Each wall is flat, endless, passes through zero and stands at right angles to its row. A trip goes straight from one point to another. Which walls does it cross, in order?

Walls:
(1): [1.7 1.9 2.4]
(2): [2.6 5.7 0.2]
(3): [ 2.9  0.5 -1.1]
(4): [2.1 3.3 5.3]
(5): [1.2 2.8 1.9]
(6): [-4.8 -3.6 -6.5]
Trips:
[ 5.1 -4.0 -3.8] to [-3.3  1.1 -3.0] -> 3
[-5.4 -2.7  1.9] to [-0.3 -1.3  0.1] -> none
[2.2 0.4 4.1] to [5.5 2.8 0.9] -> none
[ 7.3  2.9 -2.3] to [-2.4  0.2 -3.7] -> 4, 6, 1, 5, 2, 3
[ 0.9  3.1 -3.7] to [-2.3 -1.4  1.2] -> 5, 3, 2

Walls:
(1): [ 6.4 -1.7  0.3 -5.2  3.9  0.9 -0.7  0.3  3.4 -4.2  2.7 -3.8  1.2  0.6]
(2): [-1.9 -6.2  0.6 -1.3  7.6 -0.2  3.5  0.7 -0.4  1.9  2.1  5.5 -5.2  3.0]
(3): [-1.0 -0.3  3.4  2.6  2.7  1.6  1.3 -0.1  5.9  1.8 -0.4 -2.9  2.2 -1.8]
(4): [ 0.0  0.1  0.3 -1.7  1.4  9.2 -2.6  1.4 -0.5 -1.7 -1.7 -2.3  5.4  0.1]
(5): [ 1.3 -1.7  5.5  4.9 -1.5  0.6 -1.9  0.6 -4.1  1.2  0.7  0.9 -1.3  3.6]
(6): [-8.2  2.6 -0.5  8.3  2.8  6.8  3.3 -2.8 -0.8  6.6 -1.2  1.3  0.2  1.4]
(7): [ 0.7  3.8 -1.6 -1.5  0.5  3.2 -4.9  4.8  0.7  0.0 -2.4  2.7 -1.1 -3.8]
Trips:
[ 0.3 -1.2 -0.6 -4.4 -2.5  6.4 -0.8 -0.9  3.9  1.1  0.2  0.4 -3.5  3.5] to [-2.7  1.3  1.7 -1.2  4.1  1.4  3.1  7.4 -3.8 -2.4 -1.4  4.2  3.0 -3.6] -> 1
[ 1.3 -3.7 -1.8 -5.5  0.7 -4.9 -2.1 -2.3  1.7 -1.3 -0.3 -5.5 -0.8 -6.5] to [-0.9  6.4  0.1 -1.6  0.7 -2.0 -6.5 -1.7 -6.1 -7.3 -0.5 -6.3 -1.9 -1.7] -> 3, 7, 4
[ 1.7 -1.4 -0.1 -5.4  5.1 -7.0  0.8 -1.3  5.5  3.7 -0.5  1.0  0.7  2.7] to [ 4.2  2.1 -1.1 -3.0 -2.8 -6.7  2.2 -2.0  4.7  2.9  2.3 -0.4 -0.4 -1.5] -> 2
[-3.1 -4.0  1.6 -1.4 -1.6 -1.7 -2.1 -4.0  4.0 -0.8 -2.6  4.8 -1.0  2.8] to [-0.1 -3.9 -0.3 -3.2  1.4 -1.6 -1.9  5.8  2.3  0.0  3.5  0.1  3.9 -4.4] -> 3, 5, 1, 7, 4
